Every row gives one point. Before rounding, the points of a table are all equally far from one centre. They may lie mostly on one side of it. Write the centre, to within rounding.
In the rows, 128 means zero.

Points (7 x 2)
[[155 150]
 [183 119]
 [ 96 124]
 [184 101]
 [100  83]
 [177 133]
 [185 110]]
Centre: [139 108]

Points (12 x 8)
[[152 114  74  72  93  79 156 147]
 [155 118 104  93 104  62 195 143]
 [168 112  89  87 115  85 138 171]
 [124 111 109  67  98 110 153 139]
 [184 105 114 121 133 125 172 124]
 [126  93  76 111  98  87 165 135]
 [170 137 120  80  89  72 167 146]
 [178 121  68  81 116  89 183 123]
 [194 105  94 104 102 125 186 128]
 [163 112  95  77 105  86 189 112]
 [166 124  95  67  73 112 176 147]
 [136 148  97 114 160 126 170 145]]
Centre: [152 131  98 107 110 109 169 143]

Points (15 x 12)
[[ 92  75  93 118 147 108 111 216 109 136  86  93]
 [174 147 143 132  77 111  89 100 141  95 128  82]
 [ 62 110 178 101 126 102 104 151  60  81 106 105]
 [135 154 144 159 160  85 106 217  87  87 119 126]
 [129 102 174 154 161  80  70 194 128 124 133 119]
 [167 158 181 115 130  77 111 117 108 163 114 114]
 [ 67 116 130 158 192  93 105 172  93 154 104 140]
 [156 143 168 145 179  77  76 173  99 123 108 152]
 [140 150 185 138  97  66  92 162  81 109  61 102]
 [132 113 132 139 154  83 170 153 125 146  78 157]
 [123  84 112 128 124  39  61 174 107 109 120  65]
 [100 129 117 148 111  73 109 208 121 103  89 154]
 [116 118 164 104 169  86  95 189 130  89 118  71]
 [ 78  93 150 112 129 144 157 131 105 129  99 159]
 [104 126 100 128 187 135  70 125  98  63 159 126]]
Centre: [128 117 119 140 131 113 102 137  91 117 108 105]

Points (27 x 24)
[[ 80 116  69  92 126  63 114 185 160  55 154 163 211 154 103 129 108 112
  136 130  99  93  97 129]
 [151 108 105 180 121  78 120 181 151 147 168 153 171  96 115 149 144  82
  121  72  72 125 122 131]
 [156 119  81  97  60 122 149 193 175 127 133 104 172 146 104 152 117  90
  133 138  65  91 104 149]
 [117 134 148 148 119 120 120 187 113  77 192 135 189 133 118 166  73 110
   95 125  98 143 157 140]
 [170 161 100 142 121 104 133 204 141 126 109 128 190 120 154 142  69 115
  118 137  80  94 117 139]
 [142 179  91 187  81  79  72 172 139 119 158 121 184 100  92 166 120 137
   90 148  90 112 184 141]
 [139 110 153 139  59 102  71 185 174  87 186 151 145 119 109 115  92 150
  147 129  77 144 144  94]
 [179 133 102  88 114 114 139 169 136 127 107 125 144 127  66 127 117 169
  103 120  60  94  88 127]
 [154 107  64 142 112  68 108 203 124  67 127 161 171 126  72 189  69 144
  109 134  86  96 147  92]
 [176 117 139  87  67  99  81 169 111 144 125 153 162 142  93 164  83 164
  118 135 121  98 158 145]
 [127 113  99 110  51  84 100 223 172  94 180 163 171 148 109 117  76 135
  144 156  88 156  96 139]
 [131 149 107 117  40  88  87 207 144  93 155 130 194 139 127 128 114 120
  154  79  90 160 131 143]
 [108 125  54 107  83  86 118 224 196  87 160 149 171 158  66  83  78 123
  109 117  66 131  99 142]
 [155 130 100 117 111 128  82 154 150  59 126 169 178 106  94 140  89 115
  142 188 113  95 127 144]
 [141 159  74 128  78 126 140 182 154  71 148 141 158 103  26  90 102 109
   91 112  81 111 164 146]
 [138 150 109 124  82 133  85 197 164  67 143 160 198 114 118 171  89 124
  129  96  58 138 114 135]
 [185 131 128 146 104  76 128 205 155  94 111 133 163 122 129 111 125 135
  121  76 101 171 122 156]
 [143 152 113 148 135  42 109 171  98  92 174 133 193 129  87 117 120 133
  148 150  90 135 140 118]
 [107 115 156 137  76 120  95 186 138 127 159 158 205 107 110 148  91 135
  130 115  87 138  73 142]
 [142 121 145 162 127  91 129 217 141  80 198 133 179 156 122 152 118 150
   97 111  66 116 144 113]
 [102 143  86 115 128  72 116 218 134 111 140 125 194 154 116 126  67 139
  110  97  39 138 105 134]
 [ 93 155 106 132  73 155 103 172 121  70 175 131 131 151 113 123 119 172
   95 128  96 104 101 114]
 [129 143 112  90 107 132 122 176 170 116 156 130 208  87 101 171 102  90
  149 129  87 151 105 148]
 [146 151 118 118  85  56 117 198 112  96 128 190 202 148  76 110  83 110
  122  84 118  96 131 125]
 [133 137 115 127  82  43 106 189 106 107 176 148 138 122 112 135  60 112
  127 151 106  67 155 174]
 [147 111 101 115 128 118 114 181 130 111 162 148 148 126  66 140  35  94
  139 108  52 128 150 120]
 [102 142 139 118  65 111  93 160 217 137 137 126 184 112  84 180 147 141
  159 104 105 116 138 125]]
Centre: [124 122  92 126 104  91 109 173 164 114 149 133 157 124  97 132 104 136
 106 116 117 113 136 132]

Points (30 x 24)
[[123 168 146 121 115  74  91 105 150 124  99  95  97 106 121 146  28 162
  127  73 141 141 120  74]
 [ 99 106 105 102  93  91  85 142 159 160 106 129  81  59 137 155 132 174
  103  98 120 161 156  98]
 [148 173 159  94 117 100  83  98 194 110 103 148  86  98  82  97 111 166
  115  76 137 146 138 108]
 [134 139 141  45 128  55  79  92 190 119 120 130 138 121 128 110  73 177
  123 111 122 143 121 102]
 [ 99 122 129 117 176 104 100  90 196  79  70 117  99  79  92 131  69 142
  121  70 116 148 181  99]
 [122 133 128 143 126  89  95 132 176 163 124 104 139  94  81 107  91 186
  114 102 149 123 165  63]
 [158 156 159  90 133  82 111  96 208 136  97 133  97  96  89 134  51 142
   86 111 119 181 172 104]
 [115 132 135  46 120  96  84 128 133 143 134 101  91  74 111 133  88 152
  103  72 119 187 165 145]
 [146 180 121 104 146  80 114 148 174 114  81 104 118  99 126 143  42 169
  130 156 126 188 138 118]
 [145 131  71  79 122  95  87  88 189  95 101 110  84  58  94 108  68 113
  126 142 117 172 181 126]
 [112 142 150  65 134 103  96 108 184 111  83  99 150 124 108 108  50 188
  141  81  91 134 146 103]
 [102 177  89 102  95  79 109  76 131 114 132 123 136  69  94 106  88 207
  145  92 128 131 154 108]
 [135 157 186 125 159  68  96  74 162 143 137  60 138  92 126 106  70 146
  143 142 120 177 188 106]
 [ 90 117 159 139 165  80  92  98 178 119 123 114 115 132  90 134 100 130
  128  48 106 129 207 171]
 [152 121  86 110 126  54 119 109 156 154 126  82  81 126 130  93  78 182
  127  89 168 157 143  95]
 [146 179 158  72 123  59  80  88 181 145  97  82 127 107 153 112  93 147
  136  87 163 139 146 112]
 [142 133 181 139 122 111 120  78 197  79 120 127 132  91 120 143  99 167
  163  75 126 165 162 120]
 [122 153 178 138 130  42  95 108 149  83 110  97 138  59 109  91  66 138
  157  93 159 153 163  83]
 [120 125 165 131 130  91  95  64 141 120 126 146 125 117  88  97  79 161
  107 124 182 152 127 106]
 [101  66 136  96 145  84  69  92 117 143 118  97 155  79 144 126  48 146
  133  86 100 144 141 137]
 [142 148 144 123 107  71  80 100 196  98 129 123 110  89 107 102  66 163
  110  62  79 176 146 131]
 [116 140 140 113 145  84 113  87 157  96  96  84 118  84 105  84  86 169
   89 123 118 203 132 140]
 [141  86 107  91 112  56 101  65 194 107  81 126 115  80 109  99 106 169
  168 169  96 164 132 100]
 [111 158 131 130 113  79 103  90 199 149  97  63 151  96 124  95  61 171
  131  79 106 151 145 105]
 [ 99 186 145  76 100  77  86  70 154 120  86 120 117  98 118  68  48 143
  102 120 120 158 201  95]
 [151 168 125 128 130  73  69  94 187 136 129 130 137 122 126 132  42 129
  116 135 163 121 194 113]
 [134 172 146  76 126  59 105 107 134 133  73 126 121  99  73  89  93 186
  157 127 155 193 121 118]
 [160 139 165  92  92 117  80  92 122 140 128 111 136 100 113 156  45 128
  138  78  75 187 138  77]
 [148 141 122  76 146 104 136  73 189 165 136  72 105 111 117 119  72 141
   85 100  91 125 146  79]
 [101 146 179 116 154  92  83  92 145 106 109  98 105  65  98  72  62 155
  156 123 109 202 143 108]]
Centre: [127 136 127 116 129  77 128 111 128 136 100 134 112 113 122 115 104 112
 152 115  95 139 164 112]

Points (28 x 24)
[[121 114  67 105 150 138 196 108  62 109 168 131 158  96  77 140 122 132
  149 185  91  82 192 133]
 [ 84 122  69 136 116 106 107 182  73  86 136 158 100  75 171 163  83 166
  118 162  78 108 170 107]
 [133 140  78 138 117 153 163  85  86 151 127 171 121 103 124 117 131 164
   93 142  46 107 184 134]
 [ 82 120  35  81 140 153 176 166  91 121 169 139 116  83 174 147 124 204
  140 114 107 121 140 140]
 [131 110  67 114 168 122 179 150  68  72 138 176  92  70 158 191  91 155
   93 164 134 102 159 126]
 [139 106  36 113  92 194 137 163  67  96 191 160 162  71 150 129 158 176
  118 135 101 136 113 159]
 [182 176  56 131  97 121 159 129  98 140 160 164 150  60 105 168 108 150
  148 151 114 134 133 153]
 [ 97 156  54 153 129 161 170 109  95  90 130 147 104  69 113 165  66 155
  126 125 105 117 156 137]
 [ 87 158  84 115 107 156 131 161  57  65  97 167 121 133 118 188 127 177
  113 160  83 132 139 137]
 [135 125  86 115  89 166 160 124 144  79 161  95 138 110 144 191  98 127
  100 174  92 153 169  92]
 [105 160  58 144 107 145 183 134  77 153 156 125 114  88 133 187 127 137
  120 194 108 145 158 113]
 [170 111  65 131  70 148 153 142 118 133 144 151 122  84  94 175  83 157
   60 165  82 133 118 160]
 [ 89 102  57  91 116 127 140  80  93  95 101 176 115 104 130 103  78 107
  113 136 143 148 134 134]
 [ 77 123 106 130 153 186 163 143  91  96 126 114 158 135 119 159 137 155
   45 131  69 177 135 134]
 [109 152  76 137 143 138 120 127  88 145 159 141 187 145 138 179 103 158
   85 166  81  97 166 148]
 [123 144  34 119  83  92 147 171  61 132 147  97 144  79 121 165 132 150
  110 148 111 100 192 107]
 [ 85 123  31 126  70 132 144 124 108 134 152 150 175  80 152 173 149 173
  103 173 100 131 141  90]
 [119 146  69 130 109  99 182 152  34 106 138 129 178 148 121 175 115 158
   78 163 129 122 170 100]
 [146 169  96 142 107 146 163 146  61 131 179 155 147  49 114 159 123 180
  123 172 107  69 124 182]
 [125 127  43 137 131  83 158 159  76 139 102 188 131 105 120 200  79 152
  104 150 124 111 137 125]
 [122  88  53  85 177 145 172 178  40 129 166 151 143 123 101 126  94 127
  164 137 133 133 126 150]
 [132 144  40 118 173 135 140 117  66 105 143 125 150 115  91 144 102 174
  133 122 136 117 156 112]
 [109  79  86  94 127  96 149 142 114 112 109 176 174 144 163 140  82 221
  141 161  82 139 165 146]
 [ 85 141  89 134  97  85 150 110  41 106 147 133 147  73 145 189  77 135
  147 109  84 105 106 170]
 [131 128  73  82  83 128 134 152  39 103 154 129 150  89 187 154 135 186
  123 198 100 113 138 155]
 [ 99 182  57 129 122 157 221 165  87 136 121 142 142  85 150 148 117 132
  107 150 105  81 157 127]
 [ 88 144  35  91 129 150 153 155 114  90 110 118 172 123 151 145 140 193
  140 122  84 112 145 105]
 [ 99 162  73 112 135 123 155 126  45 122 179 132 154 139 122 127  91 132
  103 121  82  98 186 111]]
Centre: [115  94 121 130 113 117 160 155 107 104 145 147 145  99 128 137 139 137
 120 131 115 122 139 144]

Points (30 x 24)
[[133 156  97 121 104  80 122  82 187 102 130 115  86 152 136 121 109 113
  146  98 147 139 143  54]
 [105 148 111 119 111  79 132  72 185 121 123 145 107 147 164 130 113 151
  159  58 137 160 150  65]
 [110 140  82 123 101  57 136  61 207 130 130 182  91 140 152 157  90 156
  148  98 102 128 153  75]
 [118 109 103 101  87  59 145  87 215 119 143 173  72 133 158 147 105 134
  134 124 134 132 127  63]
 [118  99 102 113 143  61 151  63 185 109 147 164 113 149 181 121 106 153
  114 124 130 130 123  52]
 [ 88 125  87  73  77  85 122 104 199 141 156 160  80 155 156 166 105 128
  114  96 138 162 146  69]
 [ 93 140  81  92 111  67 149  96 213 106 178 159  96 120 164 169 134 140
  136  87 153 174 146 108]
 [100 121 140  84  91  69 140  77 193 129 139 189  82 143 157 178 138 138
  149 128 110 149 142 102]
 [101 163 105 129  75  63 162  84 199 114 157 162  91 158 139 127 149 136
  129 107 113 130 136 102]
 [100 126 122  82 118  84 120  92 206 132 150 181 104 125 122 164 133  86
  104 109 172 154 161  80]
 [119 158  99  71 113  33 124  98 199 114 153 124 103 153 149 171  95 114
  113 117 119 156 130  77]
 [127 131 123  70 106  87 147  77 191 114 143 149  68 150 155 141  87 123
  109 102 108 118 167  71]
 [107 171 109  62 110  88 132  57 205 113 138 176  97 162 144 175 109 140
  135  95 146 163 115  82]
 [ 92 152  99 138 109 103 148  82 160 157 149 146  67 106 182 105 102 147
  153  89 133 138 134  50]
 [119 158  98 158 115  85 116 100 208 145 173 149 101 104 176 171 105 123
  139  58  96 150 114  73]
 [ 69 139  69 103 128  43 164  82 163 135 153 162 123  92 112 168 106 168
  162 126 121 174 102  93]
 [ 64 165 121  92 110  42 135  84 189 109 166 160  94 116 170 133 118 140
  158 119 136 174 131  70]
 [ 93 130  79  78  78  59 149 110 194 116 133 143 116 138 128 172 134 138
  145  84 133 155 114 100]
 [118 137 119 105 104  78 160  46 182 113 152 184  76 106 154 129 117 117
   71  91 127 153 151  94]
 [107 139  75 112 145  57 143  82 172  97 135 141  48 140 125 109 103 112
  146 121 122 136 161  78]
 [121 190 107  95  97  68 169  88 201  99 150 164  94 132 128 125 113 127
  107  77 147 155 125 100]
 [119 125 120  80 151  78 120  57 198 129 151 202  62 153 159 147  90 138
  118 106 125 178 120  70]
 [122 129  96 100 113  37 163 100 177 121 123 151 103 144 140 166 113 170
  151 101 129 162 115 113]
 [110 111  98 140 104 102 149  90 202 143 124 196  65 146 152 138  98 121
  119 126 141 178 112 122]
 [ 91 115 103 104  68  69 138  78 167  97 160 143  86 155 141 147 126 125
  154 109 131 132 137  94]
 [121 141  77  93  89  59 121  80 194 100 164 159  80 133 169 106  95  96
  118  89  82 141 107  77]
 [120 145  78 138 102  67 164  68 193 152 172 159  46 139 155 141 137 116
  144 118 121 148 127  77]
 [ 94 165  92  65  84  62 112  89 201  96 132 170  71 110 160 135 132 132
  113 105 105 163 129  79]
 [137 155 112 116 110  51 107  58 185  96 139 173  81 127 130 139 138 123
  147  82 119 135 115  65]
 [ 75 147 106  84 140  70 134  86 188 103 175 154 142 156 140 135  92 125
  170  76 121 139 161  62]]
Centre: [111 145  96 103 137 108 134  96 166 134 154 163 114 116 136 138 114 122
 129 119 103 155 123  89]

Points (31 x 24)
[[153  90 126 112 128  96 149 135  98 164  74 157  89  59 173 158 111 120
   94 124 130 192  95 135]
 [122 177 156 100 129 112 154 153  60 175  22 130 105  75 142 153  84 104
  130 138 140 132 144 113]
 [156 135 125 135 112  99 109 173 128 186  64 167  99  96 162 139 120  99
   83 137 151 130 137 138]
 [157 119 157  79 112 104 173 144  59 208  94 146  84 112 178 107 117 133
  113 123 132 189 134 130]
 [150 103 168  77 113 100 153 151  61 179  36  86 129  85 122 109 110 100
  137 163 123 166 140  56]
 [170 125 130 119 102 136 126 174  97 213  47 140  81  91 148 115 108 124
   95 137 117 131 110 114]
 [112 134 128 104 102 140 172 160  69 170  46 153 110 103 132 182 128 132
   97 141 115 151 142 113]
 [112 152 154 103 132 133 163 160  71 151  41 156 131  95 156  87 130 134
  119 104 106 183 141  97]
 [161 139 126  91 114 135 165 145  95 175  84 131  78  57 128 124 121 133
  132 153 187 173 128 134]
 [151  99 120 111  89 144 180 145  57 144  45  83 139 126 148 112  97 117
  107 110 176 137 142  97]
 [119 141 129  89 114 102 121 127  70 168  40 171 102 113 108 123 104 155
  109 105 131 130 155 121]
 [135 140 142 114  92  96 178 200  93 169  47 130  93  69 134 118 146 102
  106 134 159 132 132 103]
 [161 159 146 127 155 173 148 128  44 189  96 117  67  82 143 120  97 124
   93 148 166 154 141 111]
 [114  92 146  92 131 150 153 171  34 168  69 136 123  93 128 115 104 107
  103 176 156 182 130  60]
 [155 120 165  90  82  98 136 152  79 173  46 113  71  80 172 125 117  70
  107 161 152 142 117 105]
 [143 105 127  88 105 148 148 126  73 190  52 119  84  52 142 112 104 112
  103 204 122 147 135 101]
 [113  95 164 126 133 153 115 144  86 186  54 126 105  92 138 131  72 101
  117 186 136 157 150  66]
 [156 112 117 122 150 106 153 205  63 199  86 124  75  70 153 139 145 110
  112 133 115 132 142 129]
 [157 107 124  57  92 132  87 166  59 147  79 136 113 109 114 119  87 146
  101 161 117 130 170 125]
 [145  96 172 100 141 111 120 123  46 187  72 101  64  86 125 143 122 153
  112 155 118 174 132  94]
 [149  75 109 116 115 111 130 163  51 180  52 108 128  92 153 149 122 104
  135 149 173 140 108 129]
 [120 157 127  99  99 127 138 168  93 206  85 139 122  56 149  76 133 140
   95 155 136 172 129  82]
 [146 101 168 117  94 176 164 157  90 179  56 118  87  83 102 133 121 124
  100 156 135 133 143 119]
 [124 134 131 141 115 127 167 129  51 189  40 152  92  63 151 132 113 121
  110 160 132 158 105  94]
 [170 106 143 108  96 105 155 149  25 227  79 108 101  69 143 109  82  99
   88 137 112 129 158  98]
 [193 142 115 115  95 110 128 143  50 127  50 138  84  79 183 121  96 127
   93 155 161 143 146 112]
 [131 122 151 111  72 100 148 178  44 177  49 121  92  88 140 124  78 117
   89 134 164 148 104  99]
 [126 132 160 113 113 131 192 164  66 208  81 146 117  74 109 107 115 125
  102 104 113 187 129 105]
 [152 112 128 109 101 123 163 163  24 133  58 108 112  68 168  50 100 137
  118 138 121 147 126 105]
 [111 159 128 113 146 152 138 167  74 160  54  87  84  90 141 131  73 146
  109 132 151 155 167 126]
 [180 131 140 112  87 115 119 141 106 197  53 143 129  59 165 127  90  95
  150 129 142 133 139 112]]
Centre: [143 122 144 106 135 109 145 138  83 147 104 118 129  92 142 118 104 113
  97 140 129 134 136 105]
